Each row of a before or after table is a point. The points were changed in one or more steps. Then noise was added and the rows were shuffled. The steps act on columns, c1 being the first. What was done? A step turns or swaps two columns, mirrors them in a line or flattens them onto one, adds a multiple of one to another, or multiplies or shifts one. Angles are multiples of 10 degrees, from the lower column toward the higher: turns from -170 to 170, lines from 10 to 170 but not 90. Use the fewest steps. Two steps may share a column if one is a turn and the other turns, adds or multiplies; they go together, in the order done. Otherwise the lowest column goes first.

Before (14 x 2):
[[ 27 -52]
 [-21 -21]
 [-29 -46]
 [-17  23]
 [-23  31]
 [-43  57]
 [ 21  39]
 [ -8  36]
 [-13  26]
 [  4  42]
 [ 10  19]
 [-24  19]
 [ 45  24]
 [-16  25]]
After:
[[-48  55]
 [-19  23]
 [  2  -2]
 [-19  23]
 [-24  31]
 [-20  24]
 [-19  21]
 [ 11 -12]
 [ 37 -44]
 [ -5   6]
 [-18  22]
 [-10  11]
 [-22  25]
 [  7  -7]]
Steps: flatten c1 and c2 onto the line at 130 degrees

Before, 8 rows:
[[ -1 -49 -46  -8  18  47]
 [ 15 -24 -26  -8  26 -12]
 [ 18  23  -2   0  57   0]
 [ 34 -14 -24 -47 -13  34]
 [-10  60  16   1  -3 -21]
 [ 14  22  24  31  -9   3]
 [-16  16  52  11  17 -12]
 [ -7   3 -35   7  41  34]]
After:
[[-47 -48 -47  -9  18   5]
 [-27 -14 -24 -46 -15  40]
 [ 17  61  15   2  -2 -13]
 [ 14 -25 -27  -7  25  12]
 [  8  16  53  14  20 -18]
 [-35   2 -35   7  45  -4]
 [  4  24  -3   3  58  18]
 [  1  23  21  33 -10  13]]
Steps: turn c1 and c6 by 80 degrees

Before, 14 rows:
[[-40 -10  49  13 -34  32  -1  -4  51]
 [ 33 -27  21   8 -14  19  21  18  14]
 [ 28  24  26   0  20 -21  14  -4  -8]
 [-31 -31  18 -14  -9 -12  -3 -12  29]
 [ 21 -28  58  46  16 -17  60 -10  -8]
 [ 10   1  -2  10  -7  16  45 -20 -10]
 [-34  25  15  28  27 -18  14 -25  36]
 [ 14 -27   7  34 -16  27  51  22 -10]
 [-36   2   0 -21  18  35  30  40  26]
 [ -9 -13   2 -11 -21  13  15 -12  49]
 [ 22 -13  -8 -20  28 -24  -5  30  -4]
 [  3  31  26 -14   1  -8  38  29 -15]
 [-40  24  -3  13  -1  -5  56   3  46]
 [ 19  11  -9  32   2 -27  -9  38 -16]]
After, 14 rows:
[[ 18  11  -9  38   2  21  -9  27 -16]
 [  2  33  24   4   2 -17  37  21 -16]
 [-30 -30  18   8  -8 -18  -4  -7  29]
 [ -9 -13   2 -16 -21  -5  16  -8  48]
 [ 34 -28  20 -14 -14  14  21  12  13]
 [-39 -10  49 -25 -34  23   0  -3  52]
 [ 22 -12  -8  16  27 -29  -6  21  -4]
 [ 15 -27   8 -13 -13  40  51  14 -11]
 [-35   3   1 -41  18  -8  31  28  25]
 [-40  24  -2  10  -1   9  56   1  46]
 [-35  24  15  27  29  20  14 -17  35]
 [ 22 -28  57  33  15  37  59  -8  -8]
 [ 11   1  -1 -12  -7  15  47 -12 -10]
 [ 28  24  26  19  20  -8  15  -5  -7]]
Steps: turn c4 and c6 by 70 degrees; multiply c8 by 0.7

Before (12 x 14):
[[  3  -7   9 -15   3  -6  10   7  -4   4 -20  -8  -1  -4]
 [ -5   5   2  -8  -4   6   4  23 -10   1   9   0   1   1]
 [ -4  -9  12  -7   6   5   1   2   5 -11  -9  -2   2 -15]
 [-18  -7  -2  -5   9  -8  11  18 -12   0  -3  -7   7   7]
 [  7  -9   2  -6  16   0 -13  -1   5   1  -7   2  -9 -13]
 [-12   2   2 -13   3  -8  14  17   0  -1   8   1  -9  -4]
 [ -2   8  -5  -2  -1   3   9   5  -2  -5   6  16  -1   2]
 [  2   3   0  10  -5  -3   2  13  -3 -10   5   5 -13  -4]
 [ 12   4   9   1  21  15  -5  -8   7 -10  -8  -5 -18 -12]
 [-17  -9  -1 -13  -8  -3   9   5   1   9  -7 -16   1   3]
 [ 15   2  -4   2  16  13  -8   9  20 -16  -9   6 -13 -10]
 [  8   6  -9  -5  10  10  -8   1   1 -18  -9   3 -16 -19]]
After, 12 rows:
[[ 12  11   9   1 -18  15  -5  -8  21  -9  -8  -5   7 -12]
 [  3  -5   9 -15  -6  -6  -4   7 -12   4 -19  -8  -9  -4]
 [ 15   7  -4   2 -14  13  -2   9  59 -16  -8   6  10 -10]
 [-16 -11  -1 -13   5  -3  -2   5   3   9  -7 -16  -8   3]
 [-18  -3  -2  -5 -10  -7  -1  18 -36   0  -3  -6 -12   7]
 [ -2   8  -6  -2   4   2  -4   5  -5  -5   6  16  -8   2]
 [ -4  -6  12  -7  -9   5   0   2  15 -11  -9  -2  -1 -15]
 [ -5   4   2  -8   5   6  -1  23 -30   1   9   0  -4   1]
 [  7  -3   2  -6 -18   0   1  -1  15   1  -7   2  13 -13]
 [  8  10  -9  -6  -7  10  -4   1   3 -18  -9   3  10 -19]
 [-12   3   2 -13  -2  -8  -8  17   0  -1   8   1 -12  -4]
 [  2   1  -1   9   6  -3  -6  13  -9 -10   5   5  -1  -4]]
Steps: mirror c2 and c5 in the line at 10 degrees; multiply c13 by 0.4; turn c7 and c13 by -110 degrees; multiply c9 by 3

Before (8 x 24):
[[-13  -1  -7 -14  -6  -9  -7 -27   9 -12  25   2 -14   2 -17 -20   2 -18
  -28   1  -4 -23  11 -15]
 [  1  -2 -18  -8   5  -6  -5 -26  -1   2 -11   7 -20   3  22   8 -12   3
  -11 -27   7 -36  -1  -2]
 [ 28  16   9  19  14  19  19   8 -12  22 -20  26  -2  -2 -18  12  13  -3
    8 -12  12  -4  -4 -20]
 [ -4  -8  -7 -29   6  -7 -24 -10  19 -31  21 -10 -15  -9  -4 -11  10  -3
   -7  15 -22 -33   2  -9]
 [  4 -10 -17 -26 -13  -4 -12 -18   5 -25  16  12 -10 -11   0  -3 -19 -23
  -17   1 -14 -42 -15 -16]
 [ 11  14  28   5  18  11  17  -2 -27  15 -13  22   0  23  -1  12 -15  -7
   21 -15  21  -4  -2  -8]
 [ 16  25  13  19  18  26  16  -1  -2  15   0  29  10  17 -13   2 -11  14
    7 -24   2  -1 -13  -4]
 [ 20  21   2  17   7  14  10  -2 -22  20 -22   7  25   8 -10  17 -19   1
    7 -18  17  -2   9   7]]
After, 8 rows:
[[ 18  40  13  19  18  27   5  -2  -3  15  -1  30  15  17 -13   4 -11  15
    8 -23   1  -2 -14  -4]
 [ 28  27   9  19  14  20  12   7 -12  22 -20  26   5  -3 -18  37  12  -4
    8 -12  11  -3  -4 -19]
 [ 10  23  28   5  18  12  10  -2 -27  15 -13  23   6  22  -1  37 -15  -7
   22 -14  21  -4  -3  -8]
 [ 20  34   1  17   6  15  -6  -2 -21  20 -22   6  24   7 -10  52 -18   0
    7 -18  17  -1   9   7]
 [  0  -4 -17  -7   6  -6   8 -26  -1   2 -12   6 -18   4  22  24 -11   2
  -11 -26   8 -37  -2  -2]
 [  3 -15 -16 -27 -13  -4  -3 -19   7 -25  16  12 -14 -12   0  -8 -19 -23
  -16   1 -14 -42 -15 -15]
 [ -4 -13  -8 -29   5  -7  -7 -10  19 -32  21  -9 -21  -8  -5 -33  10  -3
   -8  14 -23 -33   2  -7]
 [-14  -1  -6 -13  -6  -9   3 -28   8 -12  25   1 -15   3 -17 -60   2 -17
  -28   1  -4 -24  10 -15]]
Steps: multiply c2 by 1.6; multiply c7 by 0.7; turn c7 and c13 by 30 degrees; multiply c16 by 3

Before (8 x 64):
[[ -4  20 -25 -19  -5  19 -23   9  22  -9 -39 -11   2 -18 -32 -17  -2 -19
    6 -24  -5  23 -25 -13 -11   3 -16 -13   7 -12  -2   2 -28  12  20  18
  -24   6  35  -6  10  -1   3  -1 -12 -16  28   7   3  34 -21 -13 -34 -16
    9   1 -11  -3  -1  -9  -1   4 -25  -6]
 [  9 -24   4  31  16 -18   4 -28  24  -9  -7  -8  -7  -8 -13  16 -10 -22
   25 -23  23   9  21 -32  36 -23 -21 -13   2 -22  -4   7 -19 -26  -2 -22
  -36 -15  19 -17  -4 -33 -28 -21  25  11  37  11  10 -14 -22  11 -24 -16
   -5 -29 -16  33 -11  18 -16  18   0 -14]
 [ 13  -3   6  -4  18 -16 -20   1   1 -12   4  -4  -7  38  21 -22  22  -2
   10  -9  21   3  14 -28   3 -12 -12  17  -7   0  25  -6   0 -23   4 -22
    0  21   0 -13 -22  21   2  -5 -11  18 -18 -15 -21  11  23 -12 -27  -4
    6  19 -23  -5  19 -20  -4  -8 -17 -20]
 [  8   3 -19  30  -9  23 -29  27   6 -29   0  19  18 -14  11  10  16   6
   10   0  -6 -28  17  19 -14  32  28  -7 -38  -8   1  15 -27  28 -34 -10
   -1  -9   8  14  14 -31 -28  29   7 -18   8  12  -4 -12  -4  23   4 -22
   23  14   6  -4  26 -28  33   6   6 -19]
 [ 13  -2  -1  36  20  20 -20   3  31   2  15   1 -22  36  26 -13 -15   2
    1  11 -25 -20  -1  10 -18 -18 -25  -2   9  32 -16 -25  17  22   5 -13
  -21  -5  -5 -30  17 -13  17  31  14 -12  -5  21   2  10 -26  -3   5  13
   -6 -17  -1 -22  -7  20   3  -9  -4 -22]
 [  7 -20  14  13  24   2   1  -2 -25  -3   7   1  28 -19  21   9  27  22
   16  -7  -9 -10 -25  13   3  27  24  13   9 -24 -11  18   3  -9  15  30
   -9 -12  -6  12 -12   5   6 -13  -9   3  16  19 -10  -1  27   9  -4   0
   31  11   6 -21   4 -19 -10  -4  12  20]
 [  7  -5  18   1  19   8  -8 -11  -9   5 -13   1   4  -4 -15 -14  -7  14
   -7  30 -33 -11   8  -1 -10 -12 -18 -37 -12  -2  13  13   9 -12  -6 -10
    0 -27   8 -16  30   6 -22  13 -15  -2  11  -9   7 -19  21 -15  -2  18
   20 -11  12  -3 -12 -27  13   4 -37   2]
 [ -8  -1 -24  -9 -14  21   7  28  -3  21 -18 -21  -8  27 -25  -6   8 -13
    9   9 -14 -14 -11  16  17 -13  23   8 -10  24   4   0   5 -20 -16   2
  -14  20  11   1  29 -27 -18   5  38  12 -15  36 -12  32  -2 -26  14 -32
   17 -17  -5   6 -24  -4 -18  18 -23 -24]]
After (8 x 64):
[[  9 -24   5  31  16 -18   4  14  10  -9  -6  -7  -7  -8 -13  15  -9 -22
   25 -23  23   9  21   0  36 -23 -21 -13   2 -60  -3   7 -19  35  -2 -21
  -26 -15  19 -17  -4 -33 -28 -21  25  11  45  10   9 -14 -22  19  18 -16
   -5 -29 -16  33 -11  17 -15  18  12 -14]
 [ -4  20 -25 -19  -5  19 -22 -18  -3 -10 -39 -11   2 -18 -32 -17  -2 -19
    6 -25  -5  23 -25   1 -11   3 -16 -13   7 -22  -2   2 -28  24  20  18
   12   6  35  -5  10  -1   3  -1 -12 -16  23   7   3  34 -21  36   0 -16
    8   1 -11  -3  -1  -9  -1   4  -4  -6]
 [  9   3 -19  30  -9  23 -29 -28   5 -29   0  18  18 -14  11  10  16   6
   10   0  -6 -28  18   0 -15  32  28  -7 -38 -23   1  15 -27   1 -34 -10
   28  -9   8  14  14 -31 -28  29   7 -18  -1  12  -4 -13  -4 -12  20 -22
   23  14   6  -3  26 -28  33   5   7 -18]
 [ -8  -1 -24  -9 -14  21   7 -21 -13  21 -18 -21  -8  27 -25  -6   8 -13
    9   9 -14 -14 -11   0  17 -13  23   8 -10  10   4   0   5  14 -16   2
  -20  20  11   1  29 -28 -18   5  38  12 -24  36 -12  32  -2  -4 -29 -32
   17 -17  -4   6 -24  -4 -19  19 -15 -23]
 [  7 -20  14  13  24   2   2  -4  -4  -3   7   1  27 -19  21   9  27  22
   15  -7  -9 -10 -24   0   3  27  24  13   8 -48 -12  18   2   9  15  30
   -9 -11  -6  12 -11   5   6 -13  -8   3  16  20 -10  -1  28   1  10  -1
   31  11   6 -21   4 -20 -10  -4  -5  20]
 [  7  -4  18   1  19   8  -8   6 -22   5 -13   1   4  -5 -15 -14  -7  14
   -7  30 -33 -11   8   0 -10 -12 -17 -37 -12   8  13  13   9   0  -6 -10
  -13 -27   7 -17  30   6 -22  12 -15  -2  14  -9   7 -19  21   7 -13  17
   20 -11  12  -3 -12 -27  13   4 -26   2]
 [ 13  -3   6  -4  18 -16 -20   6  -8 -12   4  -4  -6  38  21 -22  22  -1
   10  -9  22   3  14   0   3 -12 -12  17  -7 -16  25  -6  -1   0   4 -22
  -23  21   1 -13 -22  22   3  -6 -11  18 -17 -16 -21  11  23  29  -2  -4
    5  20 -23  -5  19 -20  -4  -8 -10 -20]
 [ 13  -2  -1  36  20  20 -19  -1  11   2  15   1 -22  37  26 -13 -15   2
    2  11 -26 -20  -1   0 -18 -18 -25  -2   9  30 -16 -25  17  21   5 -13
   22  -5  -5 -30  17 -13  17  31  14 -12  -6  21   2  10 -26  -4  -5  13
   -6 -17  -1 -22  -7  20   3  -9  12 -22]]
Steps: mirror c8 and c47 in the line at 100 degrees; flatten c9 and c63 onto the line at 50 degrees; add -1.5 times c19 to c30; multiply c24 by 0; turn c34 and c37 by 90 degrees; turn c52 and c53 by 110 degrees

Before (11 x 64):
[[ 11  14  -7   8  -2  20  25 -15 -30   4   3  25   3   0 -11  -1   6 -27
  -11 -13   8  19 -29 -60  -6 -24  25   1   4   1 -10 -11   5  -9   0  24
  -13 -24  -1  24  -6 -21  -7   3  -1   6 -35  17   2   0   0   2  20 -31
  -11  -8 -20  25 -33  20   7  35 -15 -36]
 [ -7  12  -5  21   4  -1   7 -23  19  24 -26 -15   7 -15  -3   7  14  -7
    8 -14 -22  18 -13  23  14   7  11  12   7  -5  -8  -3   4 -10  19 -14
    8  21  14 -17 -21  10  -9   3  23  -7   9 -21 -23  -7 -20  17  -4  23
   30  21  37 -26  30 -18  -4   9  43  21]
 [-13  -3  -4 -13 -12  10  19 -11 -22  11  33  25 -10   3 -29 -14 -18 -45
    3 -14 -28  11 -41 -54  -5 -34  25   6 -18  14 -13 -26 -19 -23  -3   7
  -16 -19  -5  34  23 -39   2   1   7 -12 -41  -8  13 -16  -2 -19   5 -23
  -27  16 -25  48 -44  28  10  -9  -3 -20]
 [ -2  23 -13  25   4   5  42  -7 -26  24  16  17  -5  13 -11  24 -13 -10
   -3   0 -12   7 -22 -38   9 -23   9   6  -6   7  -4 -15  -1 -13  24  -7
  -13 -22  11  46  14 -54  -2   2 -11   7 -18  -8   7   4 -12 -23   9   6
  -29   5  -6  33 -39  30 -17   5   2 -30]
 [-29   9  18  17   9   2  -2  15   8  24  -9 -15   5  16 -10   1 -15  20
   22 -16   3  20  -8  10  15   2  -2  -6   6  10  27 -12   4 -24   0   0
   -9  28  17  -8   0  22  -3   2  18  10   8  -2 -19 -14 -19  -8  10 -13
   23  19  26 -46 -18  -4  31  24  18   2]
 [ -9  24  29  13  -1  18  13   5  -4  35 -11 -13   0   9  -8  -6  14   2
   18  -2  -2 -19  -6  32  10  22   5 -11  19  -2  -2   6 -13   1  11 -24
   19  35  -3 -11  -6   1  -8   5  16  17  -2   8 -27 -33   8  19   3   1
   -4  27  26 -52  27  -7 -13   4  41  20]
 [ 15 -21   4 -20  -7 -28  40   4  30 -13 -14 -22   5  39 -14  36 -16   1
   10 -44 -10 -10  15  27  -7 -13  26 -20  13  -1  -7  14 -14   4 -30  11
  -52  17  20 -10  20 -11 -48  -2  -5 -25 -19   5  -4   9   0 -21  -5 -30
  -36 -29   1  33  -9  45  24  22  -7  -8]
 [ -8  26   6  26  11  28   5  12  11  30 -22  -2  20   0  -3  18  20   3
    6  31  11  24 -28  44  10  -9   7 -24   3   6  14   2 -16 -14  -4  -5
   -3  25   8 -22   7  26 -12   9  21   2   4   0 -22 -19 -12   4  -1  23
   15  14  12 -25   7  18   7  -3  41  38]
 [-20  27   9   4  -5  10  10 -17  12  33  -4   8  15   7  -7  10  16  -2
   10  -7   3  26 -19  11 -19  29  16 -24  -7  -8  14   2  -8 -20   9 -14
   18  10  -2  12   1   9   5  25  11   4   8 -10 -31 -25 -16 -10  13  29
    9   6  18 -50  29   2   1  -2   3  13]
 [  4  13 -19 -20   8  -7  28 -14 -31  24  23  30 -22  10 -22   5   4 -24
  -22 -13 -33  11 -47 -17  13 -11  22  14  -1  -9   4 -11 -18 -17   5   8
  -12 -25   0  35  -6 -25   6  -8 -32   4 -27   8  27   5 -11  -9   3 -12
  -32  13 -23  24 -45  48  19  21 -13  -9]
 [-16  10   5  19 -18  22  25  -3  -4   8 -11 -18   2 -10  -1 -13 -11  16
   23   8  18  26  -1  46  13  24  -5 -18  -7 -13  14   3  -8 -22   5 -28
   21  33  13  -9  -1  24   5  -4   5 -15  20   0 -11 -11  -9  27  19  16
   28  13  14 -25  28 -19   1   8  26  11]]
After, 11 rows:
[[ 13   6   3 -18  -7 -27  40   3  31  -2   2 -22   2  40 -13  41 -26   1
   10 -46  -8  -8  15  26  -9 -12  26 -24  12  -3  28  11 -16   3 -31  12
  -51  17  20  -9  18 -11 -49   0  -6  -1 -19 -14  -3  10   0 -20  -6 -30
  -36 -30   1  36 -10  47  24  19  -6  -8]
 [-16 -22   5  16 -17  23  25  -2  -4  -4   1 -18   3  -8  -2 -17 -19  15
   21   8  18  25  -2  46  10  25  -5 -17  -7 -15  12   3  -9 -21   6 -19
   23  32  12  -8  -1  25   5  -5   6  17  19 -12 -11 -12 -10  25  19  17
   29  12  13 -27  30 -18   1  11  26  10]
 [ -9   2   5  27   8  28   5  12  10 -35   1   2  20  -2  -3   8  30   3
    6  32  11  25 -30  44  10  -9   8 -22   1   7  -4   4 -15 -13  -3 -13
   -5  26   9 -22   5  27 -11   7  21  14   6 -22 -21 -18  -9   4  -3  22
   15  15  12 -25   7  16   9  -3  40  39]
 [-21  -6   9   6  -5   9  10 -16  12 -33  -8   9  12   9  -7  -3  26  -2
   10  -6   1  28 -20  11 -20  31  19 -23  -9  -6  -7   1  -6 -20   9 -16
   15   9  -3  11   1   6   5  25  11  13   9  -4 -32 -27 -17 -13  13  31
    9   5  20 -49  29   0  -1  -1   4  12]
 [-30   0  19  16   7   4  -3  16   8 -20  -3 -13   4  17 -11  -5 -22  20
   20 -18   5  19  -8   9  14   1  -1  -5   8   7 -17 -11   6 -21   0  -3
   -9  29  18  -7   0  24  -2   0  21  24   8 -10 -18 -15 -17 -10   9 -14
   22  20  25 -48 -18  -4  33  23  17   3]
 [ -2  -1 -15  26   4   5  41  -7 -25 -31  -5  17  -4  11 -14  15 -22  -7
   -3   1 -12   6 -22 -38   7 -25   9   7  -7   7  -8 -16  -2 -14  25 -13
  -12 -21  11  44  17 -53  -5   1 -10  -2 -18  17   4   6 -10 -23   8   4
  -29   5  -6  33 -39  30 -17   7   1 -31]
 [ -7 -18  29  11   0  17  15   3  -5 -34   7 -13   0  10  -8 -18  21   4
   17  -2  -3 -17  -5  31  12  20   3 -10  20  -3 -17   2 -11   2  11 -20
   18  36  -6 -11  -6   0  -7   5  17  -6  -2 -11 -29 -37  10  19   3  -2
   -5  27  23 -49  29  -6 -14   6  40  23]
 [ -9  -8  -7  20   3  -2   8 -25  19 -27 -22 -16   9 -17  -1  -1  23  -6
   10 -15 -21  19 -13  24  11   9  11  12   8  -6   9  -2   4 -10  19 -11
    8  23  15 -17 -20  12 -12   0  22  -9   9 -25 -25  -4 -21  16  -4  26
   31  19  36 -28  31 -18  -4   8  42  21]
 [ 10  23  -7   9  -2  19  24 -16 -30  -3  15  23   5   0 -11  -5   9 -25
  -12 -12   9  18 -29 -58  -4 -23  27   2   5  -1  -6 -10   5 -10   1   7
  -13 -21   3  21  -8 -16  -7   4  -1  -9 -37   4   2  -2   2   1  21 -31
  -12  -8 -20  25 -33  20   5  36 -15 -34]
 [-15   8  -6 -13 -11   7  18 -12 -24  -7  -5  24 -11   4 -30 -18 -30 -43
    2 -16 -27  11 -41 -56  -8 -34  23   8 -20  15  13 -28 -20 -20  -3   6
  -18 -19  -7  33  26 -39   3   1   8 -12 -41  34  13 -16  -3 -19   5 -21
  -27  16 -24  50 -42  28  10 -10  -2 -19]
 [  5  11 -19 -18   9  -6  28 -12 -27 -24   8  31 -20  12 -20  -1   9 -20
  -22 -14 -34  10 -46 -19  13 -11  24  14   1  -8  -5 -12 -18 -18   5   0
  -13 -24   2  36  -5 -26   6  -9 -30   4 -26  23  26   5 -11  -7   4 -11
  -30  10 -24  25 -45  48  20  23 -12 -10]]
Steps: multiply c2 by 0.4; turn c2 and c36 by -60 degrees; mirror c10 and c16 in the line at 100 degrees; swap c11 and c48; multiply c17 by 1.6; turn c31 and c46 by 100 degrees
